Each row is a point. Examples show where two turns around zero, p and q, send a point. Write where each new point lands after one turn and then the other. Backwards means that the second turn is done in reverse. Each puzzle has new turns, and all numbers are rounded.
(in the rows, 128 means zero)

Turn p:
[112  79  95] => [ 95 178 115]
[120 125 152] => [145 134 146]
[146 122 145] => [123 120 151]
[135 174 143] => [155  87 124]
[128 140 104] => [120 121 103]
Turn q:
[138 124  75] => [159  86 114]
[ 96  88 145] => [ 81 112 149]
[166 128 144] => [152 149 154]
[121 140 156] => [113 155 127]
[131 156 137] => [135 152 112]
[116 131 112] => [126 114 113]
Where do these land?
p, then q: [125 105 149] => [124 159 126]
p, then q: [142 115 101] => [108 114 105]
p, then q: [127 162 171] => [145 137 179]
q, then p: [117 130  91] => [ 95 148 126]

Turn p:
[125 138  81 166] => [168 168 144 145]
[171 101 125 141] => [170 108 111 109]
[140 134 144 104] => [110 118 121 105]
[111 136 164 115] => [ 93 106 139 130]
[ 92 130 126 114] => [100 139 124 152]
Turn q:
[ 89  98 116 113] => [159  92 141 109]
[104 152 122 132] => [120 105 104 130]
[129 160  98 148] => [117 134  83 116]
[170 107 166 136] => [128 169 162 158]
[148 122 139 111] => [116 140 152 127]
Where do these land?
p, then q: [143 140 120 155] => [108 146 144 142]
q, then p backwards: [119  90 107 115] => [167 141 130 150]
q, then p: [106 120 123 105] => [124 106 104 130]
q, then p: [117  96 138 122] => [135  98 128 110]
q, then p: [157 173 141  93] => [ 88 136 142 176]
p, then q: [125 148 138 179] => [122 149 152 174]

Turn p:
[153 113 117 106 153 164] => [153 129 114  89 154 147]
[140 161  97 117 160 125] => [133 171  99 107 115 129]
[134 120 140 131 141  98] => [111 127 120 144 119 153]
[125  93 125 110 167 137] => [115 109 109  91 138 156]
[111 120 137 139  97 142] => [130 107 154 136 134 105]
[144 152  88 164 120 118] => [135 175 158 126 101 126]
[109 142 157 150 111 123] => [107 125 142 159 138 106]
[149 154 146 147 113  89] => [125 152 132 180 115 137]
[ 87  97 144  88  90 155] => [142  57 125 119 136  92]
Turn q:
[135 136 173 138 123  96] => [123 150 168 161 124 120]
[106  95 164 142 150 172] => [176 130 103 157  89 139]
[ 91 102  88  96 128 146] => [142  88  88 119 156 155]
[141 106  88  97 127  96] => [121 104 148  95 162 159]
[132 129 113 148 134  90] => [135 123 160 114 148 107]
[144 135 125 154 108 141] => [113 121 129 120 101 105]
[136 160 123 104 139 145] => [109 157 102 117 136 135]
[138 162 149 145 115 138] => [105 151 125 140 109 102]
Where do these land?
q, then p: [150 130 136 124 105 136] => [123 109 138 132 126 102]
q, then p backwards: [117 151 119 128 124 146] => [114 147 135 112 143 127]
q, then p: [122 168 128  71 151  96] => [ 93 171  93  97 154 107]
p, then q: [130 125 166 126 131 147] => [167 138 129 114 131 127]
q, then p: [ 95  97 122 119 124 102] => [117 126 141 112 155 168]
p, then q: [138  96 110 206 119 112] => [124 154 109 203  94 125]
p, then q: [144 129 114 122 142 157] => [118 153 121 112 136 149]

Turn p:
[108 112 153 106 164 146 102 129] => [111 120 159 167 110 117 123 156]
[136 138 165  95 156 142 104 130] => [ 97 124 164 162 143 129 139 148]
[133 129 151 103 163  89 102 141] => [122  89 143 147 158 116 136 167]
[133  94 136 130  77  98 158 169] => [205 139 118 129 157 140 117 119]
[162 101 167 116  98 118 149 150] => [171 135 148 153 170 136 132 102]
[126 157  95 162 122 158 124 140] => [103 160 115  89 119 125 101 123]
[102 146 134 154 134 123 137  91] => [119 133 118 109 100 103 163 126]
[127 129 112 142 125 123 103 100] => [117 107 136 100 107 129 131 122]
[128 126 144  93 107 118 150 142] => [152 138 123 152 148 155 144 134]
[125 142  65 150 110 150 133 108] => [109 137  94  86  94 149 108 105]
[129 135  86 157 151 143 146 106] => [ 99 127  90 112 102 111 114 105]
Turn q:
[170  87 125 142  87 163 140 122] => [119  93  94 116 114 117 185 151]
[131  90 131 117  71 132 100 102] => [ 82  93 123 114 104 136 166 103]
[105 170 112 146 137 125 153 118] => [149 164 158 102 135 129 119 141]
[131 143 128 150 154  98 138 116] => [146 149 160 149 142 118 131 130]
[104 124 115 139 137 110 158 142] => [122 170 124 126 150 121 128 132]
[158  88 124 116  89 161 138 113] => [111  93  95 107 107 107 168 133]
[137 127 125 109 171 133  67 164] => [146  89 110 160 156 155  83 104]
[124 158 105 104 147 131  91 151] => [157 117 122 122 140 156  90  98]
[ 94 144 133 146 150 141 153 112] => [123 149 155 109 142 114 108 159]
[131 137 159 124 119 116 108 153] => [122 128 122 156 107 157 115 128]
[122 140 149 114 144  98 162 115] => [129 163 145 145 110  97 115 127]
Where do these land?
q, then p backwards: [ 94 127 123 186 140 138 126 138] => [137 168 145  98 118 121 103 164]
q, then p: [126 134 129 107 124 104 151 112] => [132 124 126 106 137 136 163 130]
p, then q: [120 155 136  91 103 109  83 114] => [110 127  80 125 115 114  99 167]
p, then q: [ 96  82 118 139 119 131 146 162] => [164 102 127 143 119 163 163 112]
q, then p backwards: [145 144 143 119 160 137 140 146] => [109  99 123 129 136 122 137 160]
q, then p: [186 143 169 110 110 103 115 105] => [181 142 142  97 130 125 141  74]
q, then p: [105  86 131 149 129 168 150 132] => [138 126  96 148 126 125 102 179]
p, then q: [111 117  81 154 125 142 131 157] => [142 102 125 115 124 163 127  83]
p, then q: [135 121 120 108 136 103  91 100] => [ 85 119  97 134 133 112 132 140]
p, then q backwards: [163 170 129 117 134 145 146 114] => [ 97  89 111 135 109 104 119 138]

Turn p:
[152 119 129 123 106 148 125  84] => [133 120 159 162 103 140 104 134]
[141 133 120 150 124 159 131  92] => [145 133 139 143 112 133  87 147]
[116 101 123 136 141  94 103 144] => [114 130 122 115 125  85 144 103]
[125 134 133 118 116 169 130 148] => [118 153 125 143 151 156 120 133]
[133 102 134  96 163 102 127 143] => [134 123 103 134 116 119 167  90]
[ 72 134 113 143 113  83 145 145] => [101 130 126  75 125 104 163 161]
[163 122 114 105 135 119 124 142] => [130 120 129 125 121 146 130  85]
[135 156 152 117 144 143  96 125] => [161 127 139 148 165 126 129 120]
[113 131 137 159 103 113 161 137] => [ 97 108 115 107 127 127 122 164]
[131 148 125 134 135 149 139 120] => [147 133 124 127 132 144 113 143]
Turn q:
[147  68 135  95 124 151 106 110] => [149 153 183 101 148 153 123 153]
[127 158 172 114 113 159 136 108] => [126 131 133 160 144 106  77 145]
[118 146 114 111 120 147 159 140] => [132 160 101 135 129 123 110 111]
[131 135 103 161 133 140 126 141] => [110 123 127 112 116 113 136  95]
[125 133 139 136 163  93 107 124] => [119 101 129 136  97 134 152 155]
[148 103 111 142 136 101 143 136] => [146 110 117  96 118 147 144 119]
[121 130 132 154 127 126 119 157] => [ 96 115 117 114 134 122 137 123]
[102 140 130 141 117 131 166 117] => [147 131  98 133 137  93 123 122]
[134 139 117  98 118 103  90 121] => [126 127 146 165 129 164 149 129]
Where do these land?
q, then p backwards: [119 111 136 104 110 120 120 150] => [112 146 137 118 118 149 138 152]
p, then q: [111 144 135 128 123 126 111 149] => [129 134 114 129 100 128 126 146]
q, then p: [105 155 118 149 117 114 164 106] => [128 105 138  99  88 114 109 111]
q, then p: [127 128  62 109 118 147 113 138] => [167 111 145 139 125 151 117 179]
q, then p: [102 109 138 145 133 121 113 105] => [113 101  99 120 126 132 146 122]
q, then p: [134 121 145 121 145 115 129 120] => [106 132 123 130 140 136 124 114]
p, then q: [108 125 144 140 166 126 149 109] => [130 119 112 112 127 159 137  90]
q, then p: [144 147 145 124 120 138 130 102] => [123 118 132 138 140  98 111 114]
p, then q: [225 131 124 127 129 127 116 147] => [155 129 219 123 129 103 139 144]
q, then p: [105 109 134 132 120 145 135 154] => [151 138 124 108 131 135 158 125]

Turn p:
[144 120 138 141 143 138 153  87 126] => [157 129 138 137 109  99 149 123 152]
[ 66 116 143 164 153 128 158 132 116] => [165 102 112 155 113 126  83 169 143]
[139 168 147 172 148 124  99  99 137] => [113 153 103 171 138  78 127 118 141]
[140  92  92 123 102 143 117 154 121] => [130 112 120  72 150 148 127 114 126]
[123 150 115 109 135 136 101 107 153] => [ 87 143 140 128 136 116 140 144 144]
[120 161 135 123 113 149 128 125 121] => [119 153 110 140 122 148 138 136 142]
[117 107 155 120 126 139 111 164 137] => [105 105 119 122 107 148  99 112 123]
[120 162 138 148 168 123 163 134 141] => [150 154 150 171 126 120  96 135 141]
[153  95 105  88  61  93 123 154 137] => [117 128 136  61 128 153 151 119  61]
[159 111 112  93 132 108 127 123  92] => [137 103 152 124 150 144 170 110 109]
Turn q:
[122 110 123 138 128 147 104 154 125] => [154 154 120 130 113 141 145 124 123]
[117 143 121 141 110 146 135 110 147] => [125 110 131 140 134 156 115 107 124]
[116 141  87 175 127 141  95 129 114] => [163 120 131  91  96 160 126 100 113]
[ 99 119 113  90 131  84 206 118  91] => [ 49 108 108  92 147 108 153 137 177]
[153  88 119 126 130 133 119  92 151] => [122 156 107 130 136 136  77 137 115]
[ 83 132 167 157 137 148 127 140 107] => [147 119 109 141 131 110 167  77 124]
[145 125 132  92  88 158 143 133 158] => [119 131 130 179 141 161 119 155 149]
[152 141 140 124 161 126  93 107 112] => [145 125 134 127  97  88 101 132 111]
[126 181 147 136 120  99 150 148  96] => [135  74 152 113 139 103 163 133 144]
[ 99 110 136  98 155 108  88 116 151] => [112 180 155 134 117 100 113 103 126]
[160 123 129 120  92 115 124 148 147] => [147 137 146 136 154 145 122 165 140]
[164 124 123 139 156 131 151 140 137] => [120 121 114 123 131 127 133 163  90]
Where do these land?
p, then q: [129 130 120 145 108 122 119 114 166] => [118 125 165 115 124 116 138 130 153]
p, then q backwards: [131 160 127  82 111  97 131  99 121] => [126 132 125 115 152 134 141 187 158]
q, then p: [130 139 145 103 153 132 118 107 143] => [126 119  95 143 132 112 124 139 104]
p, then q: [131  57 121 116 138 146 132 142  97] => [113 177  85 153 135 127  95 152 136]
p, then q: [142 165 137 115 121 133 122 119 137] => [120  94 139 129 133 136 139 105 124]
p, then q backwards: [130 127 139 159 114 101 114 151 124] => [138 112 144 154 150 142 131 102 137]
p, then q: [ 98 148  77 126 146  97 128 190 106] => [156 147 107 139  63  95 151 125  84]
q, then p: [134 121 134  95 153 222 145 160 144] => [192 161  61  99 153 135 100 140 142]
p, then q backwards: [138 128 107 154 121 107 114 104 110] => [135 115 166 147 137 115 142 142 117]
p, then q: [ 97 111 148 159 115 115 130 111 106] => [141 144 121  90 129 154 131 160 136]
q, then p: [147 122 151 155 128 136 156 109 153] => [139  91 128 138 166 121 124 123 148]

Turn p:
[115 134 134 130 149 140 131 102 112  96 110] => [ 97 134 114 125 149 155 140 117 148 119 130]
[120 160 133 123 113 160 107 103 139 153 143] => [171 124 112 128 166 138 107 123 137 139 120]
[113 102 152 131 113 138 164 157 105 120 105] => [103 105 123 119  85 163 130 146 121 142 142]
[147 126 118 129 136 101 156 145 123 114 108] => [108 116 131 122 101 111 161 129 128 112 136]
[109 118 147 150 105 134 111 146 132 146 118] => [136 116 136 113 121 147 100 124  95 137 128]
[134 123  91 109 151 103 138 158 142 119 119] => [105 121 150 120 109  81 134 129 148 117 133]
[140 107 115 142 123 156 117 126 123 146 141] => [146 138 143 136 138 138 111 158 121 118 140]
[149 157 137 116 133 131 105 142 139 116 151] => [159 157 130 114 124 116 132 105 146 132 127]
[109 127 113 128 114 123 120 124  95 121 138] => [113 140  96 131 129 123 108 136 120 125 141]
[130 141 149 132 100 148 150 118 150 122 113] => [149  96 123 139 121 159 135 108 135 128 129]
[129  99 124 124 125 134 144 116 130 133 148] => [126 131 134 161 122 133 123 150 130 131 123]
[135 134 106 129 126 124 107 149 154 114 129] => [136 132 150 121 122 105 113 105 136 111 137]
[121 155 134 139 150 100 137 106 148 151 138] => [135 119 121 127 147 109 144 120 121 125  78]
[140 109 138 110 155 100 105  99 101 140 133] => [106 163 127 137 158 113 153 141 109 154 126]
Turn q:
[111 143 128 136 141 133 150 148 123 127 119] => [142 131 113 129 141 128 142 150 109 130 139]
[128 140 121 100 129 171 107 138 141 115 137] => [166 109 118 115 125 130 132 109 129 123  93]
[164 130 128 130 144 113 146 142 152 117 142] => [128 107 130 151 139 103 125 153 156 134 122]
[111 121 140 128 122 120 127 146 109 144 140] => [122 155 126 124 145 147 120 138 122 123 122]
[149 133 122 132  31 133 137 139 148 130 122] => [104 152 146  75 109 116 179 132 169 154  99]
[159 141 136 140 128 113  98 144 130 173  97] => [133 128 151 121  94 161 121 163 158 106 145]
[113 145 131 133 140 114 142 101 137 126 138] => [117 120 144 150 139 119 143 120 108 121 138]
[130 127 104 130 146 112 110 146 111 130 137] => [129 124 131 116 133 122  92 146 118 112 128]
[115 127 140 138 147 116 106 128 131 126 117] => [127 115 136 137 123 152 113 133 113 135 137]
[134 103 135 132 143 140 130  64 107 127 138] => [106 126 118 149 127 123 117  69 132 113 156]
[126 131 138 134 147 119 129 134 116 110 132] => [134 120 128 134 149 130 114 132 122 138 141]
[129 126 128 138 115 122 144 100 122 115 120] => [111 130 132 127 127 113 141 110 127 140 149]
[108  95 113 133 111 148 135 126 134 135 133] => [106 141  96 119 115 127 134 116 118 130 109]
[115 129 128  87 148 137 130 137 132 119 119] => [167 136 124 145 122 122 119 123 111 135 114]
Where do these land?
p, then q backwards: [118 134 152 107 104 139 134 127 153 107 112] => [140 117 157 129 131 145 107 101 136 108 115]
p, then q: [116 110 107 119 118 130 125 105 117 119 145] => [113 101 129 114 136 139 122 145 109 119 129]
q, then p backwards: [132 111 150 104 125 145 103 120 126 159 109] => [131 130 153 141 117 149 136 139 139  91 153]
q, then p: [113 138 150 138 112 156 119 134 129 155 157] => [112 110 133 124 136 153 136 130 173 117 135]
p, then q: [117 115 100 122 149 143 150 136 128 156 125] => [131 133 119 136 123 147 110 160 127 154 106]
q, then p: [103 110 122 161 151  99 131 145 137 113 112] => [123 142 121 103 118 120  88 163 109 135 132]
p, then q: [133 127 125 135 150 153 110 122 139 154 118] => [157 122 120 156 133 144 113 134 141 131 129]
p, then q: [123 147  99 112 154 129 149 126 111 104 119] => [121 118 130 145 122 105 138 142  96 147  99]
q, then p: [140 115 133 138 106 135 156 123 138 103 148] => [109 100 136 134 140 105 130 136 126 128  97]
p, then q: [138 124 135 131 127 102 131 132 127 115 138] => [120 138 140 116 134 119 145 126 122 132 144]
p, then q: [159 140 136 131 151 147 123 130 101 111 159] => [161 108 141 122 139 104 162 147 136 123 119]
q, then p backwards: [147 122 117 160 112 102 131 147 115 123 113] => [118 115 113 107 146 143 126 153  98 135 114]
p, then q backwards: [108 161 146 128 134  99 121 101 117 159 128] => [ 98 119 119 128 121 156 145 148 135  94 156]
q, then p: [146 137 119 107  99 113 108 146 154 115 110] => [148 101 142 124 114 129 142 117 105 165 139]

Turn p:
[156 144 149 154 157 113 110 146 111  83 112 139] => [152 143  93  82 109 160 114 120 132 145 115 145]
[108 135 137 124 117 150 167  92 116 168 125  99] => [117 112 162 169 140  96  93 129 105 119 119 143]
[146 131 116 104 170  96 130 103 152 149 141 126] => [132  91 158 142 120 164 156 123 138 128 100 134]
[101  83 140 152 118 138 142 167  94 127 129 161] => [112 131  74 131 154 123  90 126 153 116 156 102]
[159 136 127  88 164 140  92 141 139 108 114 142] => [124 125 125  96  94 137 156 117 139 162  93 102]
[145 128  88  94 122 118 133  99 176 129 127  77] => [118 119 192 138 143 129 182 124 110 157 130 146]
[141 127 103 112 125 114  98 102 118 143 122 104] => [ 98 128 147 119 133 124 159 128 122 116 102 152]
[118 153  74 113 109 116 140 135 147 157 107 116] => [119  85 144 128 129 100 167 152 106 127 152 143]
[ 70 146 104 114  78 127 147 103 128 154 160 110] => [119 132 165 177 130  79 137 154 137  93 163 150]
[154 122 151 134 140 114 106 159 128  99 123 114] => [124 151 103 106 112 161 133 105 121 150 131 133]
[173 114 144 133 136 120 114 124 132  93 109 175] => [154 146  94 101 141 159 136 143 134 151  92 107]
[147 127 176 128 136 108  96 160 141 104  99 152] => [126 153  88 106  96 174 126 143 115 151 121 106]
[ 82 119 143 152 119 152 163 138  94 109 143 144] => [140 139 109 140 139 100  70 129 160 121 158 127]
[ 95 124 120 160 125 152 123 116 143 145 135 125] => [129 128 157 120 139 118 108 131 123  94 150 111]
[125 131 147 159 106 161 157 136 103 153 174 137] => [156 137 109 164 140  98  96  97 122  90 139 119]
Turn q:
[167 146 119 133 149 119 121  93 129 127 126  96] => [154 105 106 131 125 115 142 103 132  87 108 127]
[154 127 174 136 154  92 130 123 128 120 147 118] => [151 162 124  98 126 109 158  96 120 113 123 116]
[121 144 104  97  64 142 141 139 125 157 122 141] => [ 97 100 170 156 158 135  97 136 126 123 161 134]
[ 94 128 118 146 150 160 111 182 112 152 125 152] => [ 77 133 119 113 102 170 131 151 115 156 131 156]
[136 106 151 123 137 101  87  97 110 106 138 132] => [180 142 121 123 131 128 160 108 150 143 140 140]
[145 145 100 116 117 139 148 148 117 116 136 128] => [105 109 147 131 109 122 100 111 140 122 125 126]
[144 121 138 116 150 143 128 109 151 103 157 109] => [150 140 124 116 119  89 127 134 146 113 102 145]
[145  75 157 128 175 106 121 119 125 123 123  94] => [182 164  89 112 115 115 130 108  97 130 118 143]
[ 99  88 158 174  91  89  76 116 133 137 154 109] => [150 180  93 119 200 160 144 119 156 146 141 136]
[127 144 129 133  97 143 147 135 124 103  92 129] => [105 102 129 148 136 107 120 122 125 156 129 101]
[ 92  92 133 175 128 150 130 136 106 162 138 169] => [116 145 142 113 146 191 133 152 109 171 101 141]
[ 97 147  82 121 121 124 164 147 128 123 111 150] => [100 117 145 154 100 149  97 150 131 131 136  91]
[134 168 137  89 163 139 147 104 138 123 123 102] => [130 121 131 155  95  83 150 135 116  87 117 130]
[136 160  91 106  97 146 141 143 167 140 101 163] => [ 97  74 151 124 130 121 102 168 130 116 157 106]
Where do these land?
q, then p: [134 144 118 122 124  99 152 120 117 155 121 119] => [135 160 137 113 135 123 104 110 138 134 122 148]
p, then q: [130 108 160  94 132  88 120 143 134  93 137 135] => [ 81 103 131 129 152 135 115 165 123 109 107 132]
q, then p: [ 92 154 134 130 155 134 103 144 131  87  97 142] => [126 106 129 162 150 109 147 131 108 110 182 134]
p, then q: [155 144  99 136 153 107 121 146 162 145 149 131] => [153 124 157 131 135 101  97 118 111 143  91 133]
q, then p: [109 102  93 142  93 133 102  90 145 147 155 114] => [152 111 132  74 117 150 132 105 127 139 124  80]
p, then q: [137 135 124  96 115 108 146 149 109  93 154 141] => [121 108 138 104 145 149 105 149 127  93 118  99]
p, then q: [143 142 159 109  87 171 107  87 107 164 121  90] => [118 130 113 167 126 153 186  92 123 153 151  81]
q, then p: [153  94 107  96  93 139 152 153 121 148 112 114] => [104 159 115 110 117 145 129 120 156  83  92 122]
q, then p backwards: [136 100 118 157 102 111 131 158 106  77  95 167] => [134 103 142 107 173 162 152 169 153  89 105 130]
p, then q: [ 95 147 162 147 150 116 131 138 122 151 158 159] => [127 109 103 112 155 108 107 120 179 153 123 136]
q, then p backwards: [107 157 165 131 157 155 146 106 153 110 116 165] => [132 150 103  77 104 136 103 109 154 134 101 153]
p, then q: [133 137 132 149 159 143 139 132 149 135 131  80] => [159 131 153 135 149 125 163 119 126 142 118 159]
q, then p: [141 100  93 153 145 159 114  98 108 160 118 109] => [121 118 106  81 168 109 123 132 131 138 100  92]
